Each row is a point. A path goes straight from each point to the next, and from the last back to the first. The post is the endless flat space through its rows: a point in 2 columns, a line in 3, a plane in 4, and so on, so that a path can go around it. Count how often the path circles the post. Going back the other way cancels.
In the rows, 128 means zero.

Post:
[[133 127]]
Path (20 x 2):
[[189 159]
 [131 190]
 [109 132]
 [ 60 119]
 [ 89 163]
 [137 147]
 [170 141]
 [188  79]
 [112  64]
 [113 125]
 [112 187]
 [155 160]
 [169 109]
 [159 102]
 [200 135]
 [138 157]
 [106 156]
 [ 98 117]
 [119  54]
 [189  85]]
Times around: 0

Post:
[[ 87 154 130 163]
 [146 125  74  95]
 [ 79 121 180 154]]
Path, 11 rows:
[[105 162 179 156]
 [128 136 147 103]
 [176 109 123 134]
 [ 96 106 130 152]
 [ 97  73 140  95]
 [101 119 179  50]
 [134 114 168  98]
 [130 167  97 184]
 [104  70 128 175]
 [ 78 138  49 116]
 [ 34 200 145 145]]
Times around: 2

Post:
[[102 112 138 127 149 164]
 [ 88 101 102 151 118 156]
 [141 108 110 150 149 157]
 [210  84 141 127  74 124]
 [ 97 221 134 105 193  45]]
Path:
[[125 127 148 148 129  99]
 [152 135 143 141  78 122]
 [138 138  60 172 135 154]
 [156 119 122  64 126 106]
 [160  89 114 133 138 126]
 [149  81 141 161 143 173]
 [223 136 184 136 163 139]
 [142 178 101 142 131 127]
 [ 86 134   7 150 131 149]
 [118 156 142 114  91  95]
 [150 124  95 188 146 140]
 [123  79 112 181 141 103]
 [214 133 140 121 178  89]]
Times around: 1

Post:
[[156 154 155 148 137 116   7 154 147]
 [206 177 152 135  87 144 147  87 135]
 [123 158 117 106 162 129 132 119 158]
 [125 150 106 106 127 114 104 175 118]
 [120 124 122 133 114 180 147  74 111]
 [ 88 105 164 139 124  96 135 156 100]
 [136 158 121  83 167  93 134 125 104]
 [150 145  88 136 110 101 110 123 137]]
Path (17 x 9):
[[133 168  61  98 128 153  79 106 109]
 [111 164  80 156 110 107 146 182 192]
 [ 62 134 115 166 102 107 110 172 107]
 [ 94 176 121 146  99 173 130  98 159]
 [197 179 164 168  87 119  82 137 141]
 [160 175 132  97 158 138 127 162 152]
 [132 150 145  79 148 104 149 151 142]
 [107 132 144 149 128  98 126  97 175]
 [ 85 149 120 165 104 118 165 105 137]
 [157 114 155 187 137 142 149  80 103]
 [155 137 134 101 155 141 122 128 138]
 [133 128 147 112 104 100  72 141 123]
 [125 180 121  86  97 161 128 126 128]
 [ 99 171 157 143 161 127 156 123 170]
 [157 148  57 138 130 173 122 108 137]
 [149  92 103 140 139 181  79  73 128]
 [117 144 163 125 123 152 188 105 180]]
Times around: 3

Post, 10 rows:
[[ 93 110 151  96 103 182 166 100 118  91 138]
 [119 117  89  96 180 120 118 188 117  83  97]
 [127 177 127 142  99 159 143 147 167 205 150]
 [146 165  99 152 142  95 121  96 133 162 126]
 [176 120 125 118 134 151 112 136 145 187 130]
 [ 75 150 136 170 137 173 137 123 104 172 166]
 [ 84 136 139 131 117 143 117 127 119  98  92]
 [127 142 136 137 110 153 116 105 174 107 144]
 [114 139 120 169  85 174  96 135  91 114 162]
 [131 140 138 153 179 123 182 125 115 117 115]]
Path, 20 rows:
[[126 151 141 136 119 139 101 112  88 123 125]
 [136 119 157 129 126 129 165 138 132 178 129]
 [167 133 138 162 129 119 183 154 157 104 102]
 [194 139 106 173  86 157 151  96 157 100 174]
 [104 155 126 163 142 143  56 127 141 124  84]
 [145 137 140 158 156 162 102 170 123  89 155]
 [ 77 162 153 100 109 144 163 146 165 174 132]
 [143 121  82 118  82 110  65 156  64 116 119]
 [ 57 170 135 166  99 169 139 165  56 106 170]
 [ 72 154 175 134  94 189 133  97 151 126 147]
 [113 126 156  94  95 144  98 126 136 152 123]
 [168 102 117 131 127 163 140 206 128 122 143]
 [147 120 106 121 116 148 153 110 190 141 121]
 [ 61 143  97 128 155 130  84  67 102 160  87]
 [126 158 127 134 157 138 108 151 101  86 131]
 [ 85 136 145  64   7 152  65  48 146 158 112]
 [138  71 145 132 171 145  80 112 143  94 166]
 [117 102  54 137 114 145  81 174 115 127 135]
 [136 134 102 195 101 187 131  85  90 118 169]
 [ 70 168 118 123  53 174 124 100  55 142 131]]
Times around: 3

Post, 13 rows:
[[159 139  87 154 149 101 150 160 125 135 103  92 200 121]
 [220 144  89  90 174 140 138 160 181 117 169 120 154 155]
 [154 104 159 163 166 185  82 124  93 115  69 109 149 167]
 [129 160 231 129 135  87 134 139 158 126 223 134 151  40]
 [114 153 131 125  90 118 138  54 134 214 135 149 162  91]
 [151 111 108 193 156 155  98 140 137 126  58 157 107 170]
 [102 144 137 108  74 106 153 111 211 125 177 125 167 136]
 [175 100 158 113 130  98  95 137 126 171  78 136 148 118]
 [119 135  34 146  49 151 106 102 154 165  97 100 146  69]
 [131 122 149 110 109 212 158 107 116 140 104 206  89 132]
 [ 98 122  76 144 113 101 102 117 125 122 137 159 175  78]
 [153 117  88 154 103 187 102 154  77 170  80 151 114 200]
 [ 86 144 117  67 183 133 140  81  42 154  65  82  19 166]]
Path, 22 rows:
[[166  74  91 192 134 171 110 132  40 173  66 142 105 121]
 [157 152  90 163 141 158 114 114 109 199 113  62 166 109]
 [118 193  97 180 151 180 126 135 136 200  94 109 116 144]
 [125  86 207 135 143 134 156 204 225 121  67 123 158 171]
 [187 127 140 137 114 112 107 155 124 231 157 126 137 185]
 [154 141 173  93  99 160 150  74 156 167 137  69  90  73]
 [172 145 130 171 129 160  89  78  80 123  61  97 121 114]
 [206 135 176 160 129 146  39 139 190 132 152 171 151 120]
 [188 159 153  86 128 111 112 212 136 191 118 106 118 170]
 [120 110 191 116 149 109 101 129 125 144 116 177 131 103]
 [160 136 122 172 113 168  79 165 189 105  45 115  75 114]
 [102 165 162 175 110 112 107  69 132 121 112 112 129 143]
 [116 120  59 138  99 126 135  96  85 129  68  72 105 118]
 [104 105  65 147 107 139  89 130 134 124 188 126 114 151]
 [128 169 137 157 190 164 148 133 108 158 157 135  67 171]
 [131 119 184  99 102 166 103 149 110 181  77 111 168 151]
 [ 81 164 107 153  90 124 104 112 204 139  40 102  96 153]
 [122 126 107 142 167  72 119 185 103 135  88  58 165 169]
 [154  86 103 166 136 146 106 206 162 108 122  46 182 131]
 [128 124  62 212  53 127 123  87 138 187 144 141 135 106]
 [174 156 113 116 122  94 111  93 131 118 128  79 128 127]
 [102 143  49 180 116 119 160  94  71  86 115  85 157 188]]
Times around: 0

Post (17 x 18):
[[119 104  91 114 141 144 137 121 117 136 100 129  99 145 114 145  64  96]
 [ 77 122  81  93 135 128 115 138 145 139 107 188  89 129 171 131 132 170]
 [112  80 211  78  64 143 107  87 105 172 188 149 132 134 164 113 153 117]
 [164  76 167 165 165 150 168  76 104 154 109 130 136 119 165 158 134 129]
 [ 61 133 114 131  88 189 156  90 169 117 149 142 130 145 158 131 131 109]
 [108 144 140  92  90  88 110 101 109  98 141 158 147 103 145 148  95 182]
 [ 94 111 119 136 103 111 125 145 127 136 119 138 134 125 192  98 162 124]
 [143 113 115  76 151  93  81 183 157 103 166 208 127 118 161 134  85  97]
 [126 132 144 152 118 113  72 149 120 112 161 153 101 149 125 141 111 125]
 [181 150  92 170 110 118 133 116 131 106  86 131 116 131 107 137 108 137]
 [177 139 159 151 119 111 126 134  73 111 162 143 111  67 128 133 118 132]
 [149 151 132 171 157 121 139 109 137 146  98 103 105 125  95 166 121 145]
 [134 147  99 173 156 171  83 111 106 121  80 115 160 136 118 120 146 147]
 [151  80 157 147 202 133 142 168  80 148 120 147 155 146  94 144 101 136]
 [112 150 103 132 158  96 149 103 117 146  40 148 133 170 122  96 151 129]
 [133 106 152  73 171 133 107 150  98 132 105 124  97 145 145 135 174 216]
 [107 136 157 151 126 114  89 144 131 131 130 136 147 111 131  54  76 124]]
Path, 28 rows:
[[126 157 114  90 119 129 153 136 179 127 123  95 114 116 155 156 115 157]
 [ 98 135 163  86 172  68 151 135 159 148 143 209  83 149 153 112 105 152]
 [116 142  95  88 114 141  77 104 146 134 132 151 144 139 169 100  75  97]
 [ 97 173 114  91 193 108 187 176 158 107 104 145 111 142 127 174 165 166]
 [156 160 180 160 106 105 158 118  97 102 114 130 118  63 119 119 114 148]
 [ 67 128 166 106 103  90 120 107 145  85  99 157 102 194 142 112 171 169]
 [132 141 108  25 137 150 139 153 168 118  76 156 107 169  91 121 186  89]
 [ 83  99 124 161 117 109 141 118 173 141  97 178 110 117 137 101 136 190]
 [ 47 157  68 125 123  91  87  93  86 120  89 164 152 143 126  72 112 208]
 [141  93 201 145 180 131 107 127 108 122 166 107 147 130 136 187 222 169]
 [141 119 112 129  79 112 165 108  98  84  48  82 152 164 181  88 186 112]
 [135 114 161 114  67 113 178 158  93 133 120  94 135 198 114 139 186 105]
 [111 177 146 133 102  84  86 163  75 105 140  95 134 186 125 121 156 163]
 [164 136 134  81 123 154  71 140  91  99 164 132 128 154  60 175  57 139]
 [116 147 148 157  98 149 111 130 127 126 106 175 100 110 152  87 112 126]
 [152 149 143 102 139 124 117 108 157  68 139 195  95  62 148 145 100  93]
 [ 83 109 148 125 129  98 107 161  78 118 137 129 160 112 124 134 134 167]
 [163 204 129 114 154  94 125 149 173  88  86 134 120  88 129 116 155 122]
 [204 153  76 110  91  69 143 178 187 118 105 212 129 155 148 109  50  61]
 [147 105 186 137 162 111 117 118   7 180  93  59 101  95 129  45 124 119]
 [208 161  58 209  86 143  75 113  16  97  60 119 120 152 115  91  73 108]
 [107 165  80 141  90 134 170  99 136 161  80 134 100 130 114 169 155 131]
 [ 87 119  74 172 168 192  97 163  58  97  69 134 135 142  93 157  88 134]
 [173 132 132 154 121  95  83 122 131 177  82 196 130 191 117  93 110  93]
 [184 172  55 132  87 113 147 137 114 127  81 107  71 158 112 154 177 123]
 [110 134 184  77 156 110 153 136 198 146 140 196 140  88 217 101 151 125]
 [172 121  93 217 116 128 120 135  94  87  91 183 138 144 129 111 121 116]
 [213  73 174  95 155 131  79 157  55 151  68 185 184 155 103 100 113 140]]
Times around: 0

Post, 17 rows:
[[112 104 114 129 151  72 117 127  85 152 119 127 143  95  68 137 148 144]
 [129  97 109 138 141 106 176  98 118 113 105 164 108  93  82 129 161 131]
 [ 92 106 162 163  87 146 139 107 125 119 141 121 122 113 145  86 105 153]
 [120 129 155 145 110 160  93  92 104 156 127 105  88 123 151 126 108 111]
 [105 106  98 157 161 107 173 121 123 134 140 139 137 101 134 157 133 124]
 [157 163 155 114 162 128 124 129 153  70 110  99 125 113 134 135 137 187]
 [ 95 127 138 105 114 156 106 150 135 132 162  96  89 110 150  94 141 109]
 [138 118  98 132 136 134 172 139 122 160  98 116 134 110  79 146 145 175]
 [124 145 136 150 121 136 127  90 117 147 126 132 139  84 161 117 119  89]
 [116 140 159 166 122 108 159 117 117 160  84 125 134 145  69 140 156 118]
 [111 130 135 166 110 168 100 114 105 178 139 138  92 105 177  98 161 137]
 [117 109 156 124  78 136 108 144  98 112 123 126 115 113 177 124 134  88]
 [175 130 157  68 126  92 104 106 156 106 115 113 145 156 145 139 156 134]
 [146 142 117 147 145 119 141 134 108 158 111 205 126 115  80 135 138 161]
 [ 95 123 133 147 146 180 121 129 107 142 106 116 136 121 157  90 134 113]
 [104 121 115 186 105 133 127 140 115 177 105 119  92 119 179  71 118  97]
 [151 120 139 122 120 139 128 127  90 145 154 109 110 125 167  88 133  80]]
Path, 33 rows:
[[129 107 187 154  89  87 121 115  97 127 125 140 134 151 139 159 159  76]
 [109 134 111 132 154 157 102 119 110 155 159 115  65 114 103 112 132 141]
 [107 175 126 152 208 115 148 121 127 106 177 155 126 114 141 135 143 124]
 [198 148 133 107 104 111 135  88  85 152 153 101  85 145 177 175 103  96]
 [151 180 146 158 117 102  83  62  82 168 170 168 141 127 149 145  92 108]
 [ 80 129 157 230 137 108 143  58 159 155 152 117 125 137 146 143 121 132]
 [178 114 133  89 113 129  49 146 114 181 107 160 102 123 122 108 157 123]
 [137  87 174 167 150 169 147 100  59 161 120 215 111 157 117 148 102  92]
 [134 158 166 132 131 127 135 120  89 120 101 176 146 111 154  87  93  88]
 [105 151 128 117 129 158 174 142 136 149 145 103 107 135 119 103 157  94]
 [103 150 136 142  96 143  94  98 130 179 103 121  93 153  87 128 148 135]
 [113 153 127 122 147 180 105 200 118 126 134 146 124 124 108 107 159 153]
 [129 156 146 174 115 154 148 106 129  80 106 148 141 101 156 129  97 136]
 [137 177 150 228 143 121  92  67 108 204  99 108 121 108 146 131 114 118]
 [105 143 180 144 138 168 128  84 155 129 136 136  51 125 103 153 148 112]
 [150 139 114 124 151 121 130  99 135 209 117 160  83 101 122 125 131 146]
 [151 109 151 136  89  86 137 143 125 152 111 135 149  97 131 101 109  86]
 [127  69 120 155 114 107 127 136 131 111 108  73 129 110 107 139 157 184]
 [114 171 124 166 145 157 120  82 151 146 141  95 123  63 160  99 115 128]
 [146 105 121 146 112 116 105 145 146 110 127 147 103  93 190  97 125 119]
 [167 107 181  97 104 110  83 122  78 147 135 140 127  82  97 126  99 128]
 [123 136 162 140 122 128 136 145 134 106 109 147 135 109  76 116 117 106]
 [ 28 122 118 249 152 126 135 100 123 167  93 148 144  93  92 119 109  91]
 [ 91 139 159 136 103 124  81 133 152  98 118  84 124 127 119 108 134 163]
 [120 104 102 193 143 169 151 133 105 143 138 198 125  70 141 152 137 138]
 [136 117 134 141 166 136 141 131 109 124 135 153 131 125 149 119 145 112]
 [114  97 157 195 117 103 134  91 103 147  90 103 170 134 109 128 115 117]
 [174 138  88  95 146 161 123 136 113 141 129 110 107 127 112 121 186 102]
 [108 160  80 161 168 137 112 144 155 115 128  78  89  93 197  56 153 136]
 [102 103 137 108 131 119  91 199 109  69 162  56  92 107  85 121 137 140]
 [ 93 164 185 206 127 173 126 197 119  87  91 152 111 103  78 116 105 246]
 [112 120 167 166 109 157 119  66 122 187  95 166 131  96 166 179 117 146]
 [ 94 123 135 203 147 115 103 106 109 166  73 142 119  80  94 122 144 203]]
Times around: 1

Post, 17 rows:
[[129 112 118 194  77  76 144 163 135 194 124  98 149 103 174 165 171 220]
 [ 97 149 145 130 137 149  82 172 171 102 183  89  97 108 112  69 170 104]
 [137 144 192 111 134 126  91 172 102  86 186 106 143 111 144 151 171 116]
 [141 104 162  77 166 173 111 100 129 124  99 137 189 193  85  47  91  55]
 [ 72  79 104 154 121 116 128 127 187 178 143 127 196 100 145 172 116 154]
 [111 108  71 153 123  97 151 130 153 138 158 132 166 150 125 191 119 188]
 [ 73 118  76 224  92 119 141 172 129 175 157 172 176  98 141 162  78 187]
 [164  97 181 122 169 169 104 164 137 125 165 133 107 103 105 115 136 157]
 [111 112 164  91 124 127  98 152  82 132 195  94 128  90  90  94 169 125]
 [135 137  44 157 126 145 153 143 132 153 121 110 175  85 140 173  81 154]
 [116  95  94 104  53 115 106 125 105 115 127 147 170  86 154 154 133 205]
 [ 62 156 201 111 154 172 108 155  98 146 163 127 134 123 124 115 202 165]
 [113 155 165  95 135 147  63 140 118 163 141 117  75 123  99 155 151 130]
 [130  77  81  74 166 164 142 149 108 165 144 211 149 166 132  86 128  44]
 [ 88 121 172 120 129 155 158 132 160 111 139 117 110 127  91 116 123  82]
 [133 109  74 170 130 114 134  96 128 157  95 162 172  91  97 173 159 140]
 [124 148 143  97 158  97 101 185 127 126 119 125 158  99  93 113 154 137]]
Path (24 x 18):
[[158 103 196  54 108  91  45  76  84 132 172  67 155 113 136 105 199 121]
 [170  98 137 135 184 144 242 162 140 235 121 165 165 144 153 184 172 167]
 [ 91  98 189 120  57 167 128 200  62 118 192 151  66  71 104  88 191 184]
 [ 87 119 101 171 134 135  87 215 130 222 205  86 107 117 187 170 125 144]
 [127 113 118  90 149 125 113 163 136 155  98 170 157 173 157  64 120  83]
 [ 87  79 195 145 148 181 111 119 142 152 152 158 160 106 157 108 176 181]
 [143 149 160  87 134  68 127 104  73 218 105  94 193 134 101 176 192 203]
 [122 184  35 104 152 168  98 182 131 122 126 150 145  80  85 160 112 115]
 [101  97 131 116 120 106 155 219  97 115 180 121 147 150  99  54 206 101]
 [148  77 196 164  96  78 120 188  99 134 125 118 170 140 134 102 102 198]
 [156 109  85  84 203 143 105 177 100 142 116 160 182 129 184 124 116 125]
 [141 130 131 219 140 131 155 179 125 151 136 156 171  99 139  75 100 209]
 [148  92  97 139 150  85 139 145 167 127 135 152 210 148 107 123 155  92]
 [ 42 150 159  75 111 118  50 187 109 163 182  67 122 154 120 127 234 158]
 [127 144 149  37  95 112  81 155 124 122  95  60  92 139 152  98 200 108]
 [ 97  97 159 181 155 145 154 170 109 124 182 150 159  91 157 100 104  95]
 [153 121 181  83 101 118 158  99 185 134 122  57 115 113 108 108 217 129]
 [ 91 121 123 141 138 159 138 180 214 152 155 128 162 105 114 158 109 124]
 [ 25 100 131  72 123  97 127  99 144  92 135  74 186 175  79  94 185 176]
 [ 48 134  81 137 160 106  63 148  78 123 198  97 199  91 133 126 166 179]
 [179  94  82 145 159 151 158  87 106 130 116 170 209 165 140 160  94 165]
 [166 141  82 115  86  90 126 131  85 149 142 115 143 132 106 171 163 164]
 [133 119  73 189  78 116 131 140  80 149 122 109 196 118 101 199  62 149]
 [133  94 108  93 160 112 119 127 151  78 104 107 201 132 138 114 119 109]]
Times around: 5
